Rows are points. The points of each table are mixes of a few directions, plus a little noise. How many directions does each table use, and how many do they share? Where both have some left over, give the other angles between the two spaces (their principal angles), to ten degrees, smallest first.
In the rows, zero is written as 128.

First (4 x 3):
[[182  81  94]
 [145 197 152]
 [ 96 129 137]
 [ 88 105 130]]
Second (5 x 3):
[[164 219 156]
 [104  68 110]
 [107  74 111]
 [133 140 132]
 [132 137 131]]
Directions: first 2, second 1, shared 1

First (6 x 6):
[[ 95 117 141 169 117  68]
 [170 167 138 150 122 179]
 [ 89  83 140 159  98 136]
 [144 103 148 144 135 139]
 [152 127 143 135 158  90]
 [118 172  59  11 138 154]]
Second (8 x 6):
[[102 194 119 170 104  71]
 [201  72 168 117 186 155]
 [201 178 135 121 155 169]
 [135 171 128 148 129  98]
 [ 77 104 134 168  95 101]
 [ 80  77 109  86 130 100]
 [114 137 114 122 103 166]
 [112  91 115  91 123 165]]
Directions: first 4, second 4, shared 4

First (11 x 11):
[[174  32 101 151 110 195 128 171 116 102  65]
 [108 155  99 174  44 115 156 124 178 156 143]
 [ 97 165 150  73 164 100 115  93 126 141 163]
 [ 98 137 130 119 135 160 107 106 134 138 162]
 [178  78 134 146 146 148 125 148 173 141  78]
 [136 131 132 135  66 123 170 145 136 135  87]
 [103 201 192 123 176 142 117 112  86 127 154]
 [ 73 190 138  69 145  77 122  84 111 136 189]
 [149  75 107 114 137 136 123 145 106 104 104]
 [114 169 139 134 185 105 101 116  92 112 176]
 [177  75  86 171  99 108 145 165 151 118  87]]
Second (11 x 11):
[[124 128 122 124 133 133 124 132 131 126 128]
 [ 83 132  67  83 186 184  79 172 157 103 129]
 [149 126 157 149 101 102 151 107 114 140 128]
 [122 128 120 122 135 135 122 134 132 125 128]
 [217 121 249 217  15  18 224  41  71 177 126]
 [ 89 131  76  89 177 176  86 166 153 107 129]
 [109 130 102 109 152 151 107 147 140 118 128]
 [143 127 149 143 109 109 144 113 118 136 128]
 [143 127 148 143 109 110 144 114 119 136 128]
 [136 127 139 136 118 118 137 120 123 132 128]
 [ 92 131  80  92 173 172  89 163 151 108 129]]
Directions: first 6, second 1, shared 0; angles 50

First (9 x 14):
[[104 154  98  95 138 134 157  92 109 116 134  90 143 185]
 [173  79 139 133 169 113 126 125 128 137 150 139 134 126]
 [145 109 145 127  98 122 121 145 116 110 134 124 122 125]
 [141  59 146 137  49 113 102 181 165  47 129 121 142 117]
 [141  82 125 143 203  96 131 145 152 145 125 200 142  97]
 [ 87 165 110 114 144 131 159 126 100 133 121 138 141 159]
 [ 93 197  90 102 105 142 126  66 136 135 102  81 106 135]
 [ 95 210 115 159 186 190 140  98 136 216 132 113 132 138]
 [174  96 183 144  58 112  91 174 107 114 123 150  89  71]]
Second (11 x 14):
[[124 147 140  67  69  89 148 150  23  59 103 125 134 147]
 [160  21 100  88 143  69 180  61 136 117 214 116  73 249]
 [112 161 146 137 126 142 125 175  95 122 102 149 161 101]
 [135 105 117 149 155 137 125 105 179 157 150 125 115 136]
 [116 159 140 136 122 142 118 157 111 125 103 137 150  97]
 [113 152 146 148 140 146 127 175 110 134 111 154 162 105]
 [115 159 141 157 141 156 113 161 136 144 106 144 156  88]
 [155  97  89 138 136 132  98  30 236 165 152  76  66 126]
 [133 105 124 141 150 131 134 119 154 145 148 132 123 142]
 [116 144 142 141 137 140 130 165 111 131 117 149 155 113]
 [131 154 124 106  90 124 109 109 118 108 101 102 115 103]]
Directions: first 6, second 3, shared 2; angles 40

First (9 x 20):
[[136 131 200  99 134 100 165 101  89 188  71 102 163 158 119 149  61  90
  148 140]
 [110 107 140 147 158 166 133 108  99 127 154 138 107 146 152 135 164 120
  101 145]
 [114  93 166 170 209 163 121  94 112  96 158  96 111 196 157 153 119  81
  122 153]
 [140 126 156 153 125 116 116 125 176  83 106 118 108  97 132 121  95 128
  168 134]
 [176 179  62 106  55  79 112 190 159 150 110 134 168  63  81 110 120 187
  113  93]
 [ 57  88 125  96 161 156 138  85 118 106 155 144  95 189 154 123 159  82
  168 127]
 [159 168  43 105  79  97 109 186 140 151 140 134 166  98  88 116 145 175
   95  93]
 [161 172  89 109  36 110 134 173 128 174 103 172 143  29 102 103 164 204
   93 113]
 [101  86 170 167 195 166 122  88 129  80 152 112  90 175 165 141 128  86
  143 154]]
Second (10 x 20):
[[ 59 107  86  60 123 116 132 109 149 105 141 144 115 176 127 108 138  91
  201  99]
 [164 142 123 152 140 117 115 148 130 131 131 102 151 131 115 142 105 135
  101 128]
 [220 188 122 151  69  96 128 188 113 193  91 121 181  44  89 134 110 200
   51 126]
 [185 142 125 180 174 117  99 155 134 117 144  72 162 156 113 158  84 125
   86 133]
 [114  87 211 196 184 193 136  79 106  96 142 134  72 129 183 141 153 110
  109 179]
 [ 84 130 119  64  55 125 160 117 121 158 100 190 108  78 130  93 172 149
  163 115]
 [ 63  85 190 127 124 185 161  67 107 116 122 186  55 101 183 109 189 118
  155 160]
 [ 95 112 114 106 141 128 126 114 139 108 140 129 118 162 133 123 130 103
  162 119]
 [125 157  55  59  81  74 124 163 149 150 119 128 169 134  84 113 112 136
  158  82]
 [172 129 136 186 189 129 100 141 133 105 151  73 148 168 124 159  89 114
   93 140]]
Directions: first 5, second 3, shared 3

First (10 x 32):
[[129 111 118 130  98 105  93 143 154 114 144 165  89 135 108 156 118 114
   61 131 123 108 137 103 140 101 108  87 126 156 154 128]
 [154  57 115  92  63 103  71 141 185 103  84 196  65 128 119 162 171 116
   13 129 127 138 140  65 168  59 103  70  98 203 169 121]
 [101 168 131 166 165 131 157 132 103 143 171 106 149 131 125 127  81 133
  176 133 119 112 123 160 106 158 129 142 162  94 120 133]
 [138 143 126 117 112 123 105 126 126 116 149 123 121 135 113 122 128 114
  109 121 139 105 136 128 124 139 131 125 109 115 119 130]
 [116  73 144 129 184 169 218 112 121 169  10 115 180  96 202 112 177 183
  231 143 106 235  95 135 142 106 142 178 162 159 131 118]
 [ 97 127 117 176 128  99 120 157 147 131 177 168  93 136 107 175  69 122
   85 143 103  99 131 120 130 104  95  81 171 148 168 130]
 [ 94 162 133 175 178 135 174 133 102 151 161 105 156 127 135 129  79 142
  193 138 112 125 117 164 107 154 128 147 174  98 124 132]
 [163 150 134  80 110 143 106 104 110 112 120  90 148 132 124  85 169 115
  139 107 161 120 136 135 120 162 158 161  73  94  85 129]
 [102 173 132 165 168 134 159 130  99 143 173  99 154 132 125 122  81 133
  184 132 121 110 122 165 104 164 132 147 160  87 115 133]
 [186 116 130  49  75 138  76 102 133  97  89 113 124 130 123  89 206 109
   90 103 168 129 142 106 139 135 154 144  45 125  94 125]]
Second (9 x 32):
[[ 75 159 125 205 176 116 167 151 116 152 192 134 131 132 120 161  43 137
  161 148  96 106 119 156 109 136 106 114 201 114 151 134]
 [129 128 129 116 116 125 115 129 130 126 124 127 125 127 125 130 131 127
  114 121 131 126 131 120 132 129 129 127 118 129 131 132]
 [220 125 103 106 125 149 117  88 129  77 133 126 113 147 116  59 220  91
  128 148 175 118 136 153 117 139 145 135  67 117  58  89]
 [189 149 105 125 120 130 102 107 127  84 178 128 103 153  95  87 165  86
  105 142 164  83 142 150 111 146 133 117  86 106  78 103]
 [159 122 125 100 110 132 108 115 132 111 116 126 121 131 124 108 167 116
  111 124 147 127 133 121 130 129 136 131  94 129 110 120]
 [167 138 121  92  88 122  76 118 134  97 147 128 108 141 102 109 157  98
   77 116 157  95 145 118 128 138 136 118  75 118 106 126]
 [ 13 133 153 185 162 109 172 175 122 194 131 133 152 105 149 207  10 178
  162 121  63 148 110 119 134 117 104 123 228 138 208 166]
 [ 57  72 164 115 145 140 182 146 132 194   7 124 173  83 196 171 115 198
  181 111  81 227 102  93 161  94 130 159 178 173 190 156]
 [143 126 128 109 111 129 112 123 131 118 122 127 123 131 124 120 146 121
  113 122 138 125 133 121 131 128 133 128 106 129 119 126]]
Directions: first 3, second 3, shared 2; angles 60

First (8 x 32):
[[115 147 187  89 158 143 159 123 110 123 129 113 148 139  99 133 123 145
  181 108 133 117 142 124 111 102 157  94 120  91 105 134]
 [194 129 104 193 129  83  96 156 161  88 145 154 120  52 173 113 122 116
  138 113 143 125 124 150 147 199 103 172 105 147 127  91]
 [199 120  94 120 109  96 177 108 103 144 114 116 156  84 133 137 125  75
  107 119 111 114 127 189 158 139 130  96 145 138 111 104]
 [119 125 117 123  97 133 109 112 158 173 121 102 113 178 111 124 141  88
   79 176 112 173  97 134 106 113 102 107 176 141 135 132]
 [137 113 110  89 114 111 158 122  86 116 138 130 156 104 176 134 147 130
  123 130 125  91 158 123 154  95 139 143 100 149 105 138]
 [ 94 128 114 147 145 113  86 137 145 123 143 147 107 163 116 136 120 136
  123 147 149 137 130 123 118 143 130 139 129 124 156 141]
 [ 67 125 143 126 102 182  92 127 161 157 119 111  98 189 119 111 145 146
   96 163 112 171 100  72  95  94 100 143 151 139 143 150]
 [ 97 137 154 138 170 164 147 139 100 101 116 152 127 116  96 135 100 187
  178  70 137  97 146 108 135 138 162 131  98  94 144 135]]
Second (11 x 32):
[[143 127 118 130 129 112 125 120 142 145 129 125 124 138 111 127 125  98
  124 144 135 153 117 154 130 142 124 107 145 127 129 128]
 [119 154 189  99 150 109 113 127 147 127 151 102 139 166 108 137 135 118
  160 151 140 138 131 135  82 108 137  94 141  97 105 125]
 [124 119 114 133 118 152 136 131 123 128 117 136 121 113 137 116 129 143
  122 115 122 132 125 108 148 129 124 146 116 141 134 137]
 [145 146 124 140 148  50 105 134  97  88 154 132 159 128 145 193 117 124
  101 134 124  30 166 188  96 128 149 123 139 106 136  84]
 [125 109  92 148 113 151 138 134 102 115 111 150 124  94 154 126 126 158
  105 100 114  99 134 108 159 133 125 167 106 149 145 128]
 [101  81  52 173  87 213 159 152  48  78  82 187 122  32 213 119 127 239
   81  40  83  33 154  42 205 123 123 249  53 183 167 132]
 [123 121 128 124 120 158 136 127 139 142 117 128 116 126 123 105 130 131
  136 125 128 160 115 105 141 129 121 132 122 136 126 145]
 [118 151 183 101 146 115 119 125 148 131 147 104 135 161 107 129 136 119
  160 149 140 144 128 131  88 110 134  98 139 102 106 129]
 [134 131 141 117 131 127 127 119 156 152 132 115 120 149 104 112 130  99
  142 147 140 179 110 136 122 133 122 101 144 123 119 138]
 [137 130 134 120 128 126 128 118 158 156 129 117 118 148 102 111 129  95
  139 147 140 183 109 139 126 137 121  99 146 125 121 139]
 [144 138 135 121 137  95 119 119 150 145 140 114 129 154 103 134 125  86
  134 154 140 155 120 164 111 138 129  92 155 116 122 124]]
Directions: first 6, second 3, shared 2; angles 50

First (8 x 32):
[[136 141 125 147 108  95 103 134 138 112 152 132 103  89 145 170 110  67
  122  93 160 129 138 113  93  99 136 151 109 133 165   7]
 [103  86 134 105  99 199 109 124 109 155  84 128 110 153 155 110 138 140
   94 143 136 164 135 113 167 107 151 105  96 113  81 178]
 [147 144 142 139  93  63 151 134 139  96 145 123  85 112 131 178  60  89
  130  37 156  82 127 125  80  90 135 121 124 101  89  32]
 [145 137 140 144 186  80 156 129 139 117 141 136 175 135  65 110 121 164
  173 130 117  92 115 168 115 173 101 140 182 131 148 189]
 [110  75 140 126 115 171  66 135 124 145 101 147 117 114 145 129 134  95
  101 138 175 176 149 108 142 101 158 140  98 130 145 102]
 [114 120 115 108 131 165 109 128 137 126 116 114 141 149 157  84 161 158
  124 188 100 144 122 111 144 138 143 121 149 142 140 181]
 [138 145 133 148 165 111 159 121 112 150 141 146 154 120  73 142 140 138
  146 125 125 124 127 162 139 161  88 140 122 134 143 153]
 [129 176  99 110 127 140 173 118 127 125 142  95 138 157 150 100 164 176
  134 171  57 112 107 125 141 153 111 108 147 139 116 183]]
Second (11 x 32):
[[118  62 166 127 101 148 104 132 113 145  85 156  97 128 115 151  79 100
  105  68 198 143 149 127 136  87 155 116  89  90  65 121]
 [128 122 132 128 125 130 125 128 127 130 124 131 125 128 126 131 123 125
  126 122 135 129 130 127 129 123 131 127 124 124 121 128]
 [128 127 129 129 127 129 128 128 127 128 127 129 127 127 128 129 127 127
  127 127 129 128 127 129 129 128 128 129 127 128 126 127]
 [132 152 114 128 137 121 136 127 133 122 142 119 138 128 133 120 146 138
  137 150 104 123 120 128 125 143 118 132 142 142 150 131]
 [144 226  72 129 168  99 164 122 150 101 191  87 173 126 148  93 202 169
  164 216  29 107  98 129 117 188  87 147 186 183 221 139]
 [136 174 101 128 146 114 144 125 138 115 158 109 149 127 139 112 162 147
  144 170  82 118 114 128 122 156 110 137 155 154 171 134]
 [118  62 167 127 101 147 104 132 113 146  85 156  98 128 115 151  78 100
  105  68 195 143 148 128 135  89 155 116  89  91  66 121]
 [121  87 152 128 112 140 113 130 118 140 102 145 108 129 120 143  97 111
  114  90 171 137 141 128 133 102 146 120 104 105  88 123]
 [142 215  78 128 162 102 158 123 148 105 183  93 168 128 145  97 192 164
  159 206  40 109 101 128 118 180  92 144 179 177 209 138]
 [129 142 120 128 133 124 133 127 132 123 137 121 134 128 131 123 138 134
  132 141 114 125 124 127 126 136 122 130 135 136 140 129]
 [115  41 178 127  94 154  97 134 110 151  72 164  88 128 110 159  64  93
   98  50 216 147 154 128 138  76 164 113  77  79  47 118]]
Directions: first 5, second 1, shared 1

First (10 x 32):
[[127 129 130 128 128 128 132 126 126 128 128 127 127 126 129 127 130 127
  129 129 125 129 127 131 128 130 125 127 127 126 131 129]
 [106 130 150 142 124 141 168 105 100 119 142 116 124 106 135 120 151 110
  139 139  94 132 115 164 122 159  91 116 109 118 149 135]
 [135 128 122 122 129 121 122 134 134 133 119 131 128 132 130 131 124 136
  129 125 134 127 133 118 130 118 136 130 133 127 127 126]
 [142 134 126 106 129 100 159 127 113 145  84 126 116 119 157 139 146 150
  158 122 108 133 141 126 139 116 111 117 131 100 167 132]
 [ 88 116 144 181 124 194  88 116 141  87 225 127 150 134  73 102 104  74
   72 146 150 121  96 153 103 170 141 144 113 180  60 124]
 [151 127 105 113 132 113  85 153 158 138 114 141 132 151 120 136 103 148
  116 116 165 123 141  90 134  95 167 141 148 138 104 120]
 [148 136 127  96 129  87 172 127 107 153  66 125 111 115 171 143 155 159
  172 120  98 135 146 125 143 111 104 112 131  87 185 134]
 [121 126 131 138 127 140 121 126 131 121 146 128 132 129 118 123 124 118
  118 131 132 126 122 133 123 135 130 130 126 137 116 127]
 [105 127 147 147 125 150 152 108 109 114 155 119 128 112 124 118 141 105
  126 139 106 130 113 159 119 158 103 121 111 129 133 134]
 [158 127 100 106 133 105  83 157 161 144 103 142 131 154 124 140 102 156
  120 113 168 123 146  82 138  87 171 142 152 135 107 119]]
Second (10 x 32):
[[102 138 170 130 122 121 249  79  53 130 101 101 105  72 180 126 200 117
  189 142  33 143 119 198 129 175  33  89  93  72 223 148]
 [130 128 125 128 129 129 119 131 133 128 130 129 130 132 124 128 124 129
  124 128 135 127 129 123 128 125 135 131 131 133 121 127]
 [139 124 111 127 130 131  80 147 158 128 139 138 137 151 108 129 100 132
  104 122 166 122 132 100 128 109 166 143 142 150  89 120]
 [129 128 126 128 128 128 124 130 131 129 128 129 129 131 126 127 126 128
  125 127 131 128 128 125 127 127 132 129 130 131 125 128]
 [128 128 129 128 128 128 130 127 127 128 128 127 128 127 129 128 129 128
  129 128 127 128 128 128 128 129 127 127 127 127 130 129]
 [141 123 108 127 131 132  70 151 164 127 142 141 139 155 103 129  94 133
   99 120 174 121 133  94 127 105 175 146 145 155  82 119]
 [118 132 146 128 125 124 177 108  97 129 117 117 119 105 149 127 156 124
  153 134  89 134 125 156 128 148  89 112 113 106 167 137]
 [132 127 123 128 129 128 113 134 136 127 131 132 131 134 121 128 119 130
  121 126 140 127 129 120 128 122 140 133 133 135 117 126]
 [129 128 127 128 128 129 124 129 130 128 129 128 129 129 127 128 126 128
  126 127 131 128 129 125 128 127 131 129 129 130 125 127]
 [134 125 116 128 130 130  93 143 149 127 136 136 135 144 113 129 108 131
  110 124 156 123 130 107 128 114 156 139 138 144 101 122]]
Directions: first 2, second 1, shared 1

First (10 x 32):
[[102 104 156 172 187 129 149 140  94 109 140 133  69 114 145 180 156 161
  150 167  99 141 106 147  76 116 131 175 148  67 162  94]
 [125 148 113 149 116 127 115 105 159 141 123 115 164 109  87 102 106  77
  114 124 133  98 141 128 133 134 100  72  92 152  96 133]
 [101  89 104 249 199 153 212 129  57  57 138 105  48 140 145 165 170  88
  112 174 126 138 135 103  56  97 126 164 145  78 165 126]
 [177 198 153  72  91 108 102 154 184 159  92 131 150 177 128  82  98 138
  102  70 203 121 141 121 170 169 141 108 122 159 134 191]
 [151 174 169 127 149 119 116 144 146 176  95 140 137 127 112 104 112 117
  101 104 169 115  96 144 130 137 134 100  90 154 130 163]
 [147  75 128  79  55 126 114  94 141 166 163 118 192 112  86 141 187 136
  154 102  63  88 122 147 145 121 126 121 125 191  72 140]
 [ 99  70  81 118 149 160 153 130  43  97 136 154 113 109 188 131 119 135
  126 161 102 187 104 101 145  77 158 161 146 134 139  84]
 [131 151 143 100 104 112  89 119 176 154 129 127 159 115 101 121 112 136
  142 117 121 107 136 147 141 150 110 103 116 132 109 122]
 [103  83  79 141 136 147 165 134  74  54 149 125  82 150 185 150 135 145
  140 159 114 175 155  92 124 109 142 183 182  85 159  97]
 [142 187 154  73  94 101  66 131 206 166 114 132 167 127 104 104  84 147
  138 101 149 110 143 148 161 171 111  93 114 131 114 131]]
Second (8 x 32):
[[127 124 110 107 127 119 123 138 105 110 118 135 113 126 136 127 138 130
  141 141 148 142 118 107 134 127 137 129 131 138 126 135]
 [133 141 191 202 129 160 144  94 211 193 164 101 181 134  97 130  91 119
   80  81  56  77 166 202 108 132  95 124 116  94 135 103]
 [134 145 210 226 130 170 151  84 236 213 174  93 196 136  88 129  80 117
   65  66  33  62 176 224 101 134  84 122 112  83 137  97]
 [125 119  87  78 127 107 117 151  74  84 105 145  94 124 148 127 152 134
  160 159 176 162 103  79 142 125 151 131 136 151 123 144]
 [132 137 171 180 129 150 140 105 186 173 152 110 164 132 107 129 103 122
   95  95  78  93 154 179 114 131 105 125 119 104 132 111]
 [124 119  85  76 127 105 116 152  71  83 103 146  92 124 149 127 153 134
  161 161 177 163 102  77 143 124 152 131 137 152 124 144]
 [126 121  94  87 128 111 119 146  84  92 108 142  99 125 145 127 148 132
  154 154 167 156 108  88 139 126 146 130 135 147 124 140]
 [124 117  76  67 127 102 114 156  60  74  98 149  84 123 154 127 158 135
  168 166 188 170  98  67 145 124 155 131 138 156 123 148]]
Directions: first 6, second 1, shared 0; angles 50

First (11 x 32):
[[131 133 101 142 109 142 112 129 133 134 121 110 126 130 133 123 124 123
  119 125 118 125 137 130  99 128 140 143 138 132 135 143]
 [127 126 137 122 134 123 132 127 126 126 130 134 129 128 126 130 129 130
  131 129 131 130 126 127 137 127 124 124 125 127 125 124]
 [124 121 155 112 148 112 145 126 121 122 136 147 128 127 123 133 131 133
  137 132 137 132 118 125 158 127 116 111 116 124 120 111]
 [137 141  68 163  83 164  90 133 144 145 110  84 126 131 141 120 118 116
  107 120 107 120 149 134  60 130 154 165 155 138 144 165]
 [122 119 167 105 158 105 152 125 118 117 141 157 129 126 120 134 134 136
  141 133 142 134 113 124 172 127 110 104 110 122 118 103]
 [142 151  27 186  55 186  68 135 152 153  98  56 125 134 148 113 113 109
   95 115  92 113 163 138  15 130 170 189 172 144 156 188]
 [113 103 237  65 208  65 192 119 102 100 160 205 131 121 106 144 143 150
  164 142 166 143  90 117 249 127  81  62  80 110  97  62]
 [127 126 137 123 132 124 133 127 126 127 131 133 128 128 127 128 130 129
  130 129 130 129 125 128 137 128 126 124 125 126 125 123]
 [117 111 200  86 180  86 172 122 110 109 149 180 131 124 113 139 139 142
  152 138 153 138 103 121 208 127  97  85  96 117 108  85]
 [132 133 103 142 110 142 114 131 134 134 121 111 127 130 133 125 124 123
  119 125 120 124 138 131 100 128 139 143 138 132 135 142]
 [135 140  75 158  90 159  96 132 140 142 111  91 126 131 139 120 119 118
  110 122 109 119 146 134  68 130 151 160 151 136 143 160]]
Second (10 x 32):
[[137 154  76 200  84  85  86 151 134 116  74  78 180 155 184 129 131 120
  103 104 115 131 168 131  85 126 162 134 145 164 220 134]
 [119 118 139  92 131 175 139 113 132 139 160 139  89 117  85 115 126 142
  138 146 124 135 107 126 137 128 106 140 129 109  68 132]
 [126 135 120 182 102  98 112 145 120 124  98  93 139 162 144 108 140 136
  126 123 116 148 129 117 109 141 145 146 147 149 173 128]
 [138 126 133  75 169 126 145 117 136 123 144 176 150  83 143 174 110 104
  122 116 152  89 148 147 156 105 121  83  94 114 120 119]
 [137 118 127  97 150 163 141 118 132 146 150 152 109  98 122 146 117 106
  128 125 136  97 124 138 117 130 135 133 119 111  91 149]
 [142 130  68  82 121 227 112 108 157 161 155 135 102  73 113 149  95  97
  107 123 120  80 149 153  69 111 135 146 131 103  74 178]
 [104 120 183 154 120  87 140 136 108 109 125 113 111 182  94  81 159 178
  155 151 121 194  87  97 177 145 100 134 139 137 128  87]
 [116 128 168 115 145  71 142 131 120  94 124 147 156 141 128 130 138 155
  137 134 139 157 125 122 196 114  99  83 108 134 152  76]
 [128 133 105 169  92 139 107 136 127 139 113  88 116 152 127 102 134 134
  125 130 110 143 125 121  88 142 143 165 154 140 140 146]
 [134 115 161 114 166 111 155 126 114 134 136 159 125 116 138 146 130 109
  139 123 146 107 116 128 144 138 136 118 111 120 119 129]]
Directions: first 1, second 4, shared 1

First (11 x 32):
[[ 83 134 128 100 157 172 161 120 138 126 184 129 149 122 116 128  93 170
  135 170 158 131 138 110 136 120 103 151  77 125 116 119]
 [119 119 132 121 130 141 132 134 128 132 147 134 127 124 110 133 115 136
  129 140 140 120 136 106 133 125 125 127 114 119 122 128]
 [105 168 128  89 165 129 174  83 154 120 156 122 167  99 195  96 123 157
  122 153  94 186 137 182 115 119  92 161 131 171 137 135]
 [ 66 144 123 108 158 185 162 115 134 119 177 116 154 140 115 131  86 176
  140 172 173 124 123 123 135 126 104 162  60 127 116 107]
 [106 176 116 128 147 133 147  96 135 109 112 104 156 140 181 112 132 140
  129 126 120 154 100 194 117 133 117 162 122 161 141 116]
 [220  93 134 173  73  48  65 158 110 142  45 142  81 126 125 133 189  49
  113  57  75 116 128 124 122 137 175  70 222 117 143 154]
 [ 66 181 108 140 151 178 148 103 126 101 125  86 161 174 149 130 108 161
  143 140 172 123  82 182 127 141 115 179  69 146 131  92]
 [103 136 120 145 127 156 124 135 118 121 124 112 132 157 106 144 115 137
  138 130 165 100 108 124 135 136 134 139  95 117 124 108]
 [213  62 144 147  79  66  77 173 115 157  94 168  72 104  87 141 164  69
  113  87  90 107 160  66 133 123 167  58 201  96 125 161]
 [115 118 138  99 144 142 150 126 139 136 172 143 135 105 118 125 107 150
  126 159 130 138 152 102 132 115 110 131 110 124 118 134]
 [210  79 137 159  78  62  74 166 113 149  74 153  79 118 104 139 173  63
  114  76  89 109 143  95 127 131 167  68 204 107 133 155]]
Second (9 x 32):
[[142 118 129 128 129 121 135 126 128 134 143 137 135 120 129 128 129 139
  119 142 124 130 131 121 125 123 126 126 128 126 125 129]
 [ 73 176 118 129 133 153 112 121 133 103  78  93 119 160 147 121 125 106
  156  85 142 131 101 177 131 148 129 153 117 143 143 117]
 [139  82 144 120 103 121  93 169 126 144 119 150  76 113  68 140 128  87
  139 100 130 104 162  61 144 130 145  85 152  94 119 150]
 [ 73 156 123 128 121 153  91 141 134 108  68  99  89 159 118 126 125  83
  164  66 142 121 116 150 142 152 139 132 128 129 140 129]
 [106 136 127 127 123 137 112 138 131 121 105 118 109 139 121 128 127 108
  144 100 135 122 127 131 134 137 133 128 130 126 133 129]
 [ 54 227 100 138 158 163 145  80 134  82  82  63 168 178 206 108 127 141
  149 106 141 155  65 249 117 150 111 199  95 179 151  96]
 [194  38 152 117 101  95 110 173 122 168 170 188  89  82  55 146 130 114
  108 147 115 102 188  15 139 107 145  63 158  80 106 160]
 [166 126 125 132 142 114 168 103 127 134 175 142 178 112 159 124 130 177
   97 185 116 142 122 140 111 110 113 143 119 142 124 120]
 [207  94 132 131 142  94 184 104 120 153 215 168 190  88 151 129 133 198
   76 223 104 142 140 103 107  96 109 125 125 132 112 126]]
Directions: first 3, second 2, shared 1; angles 50
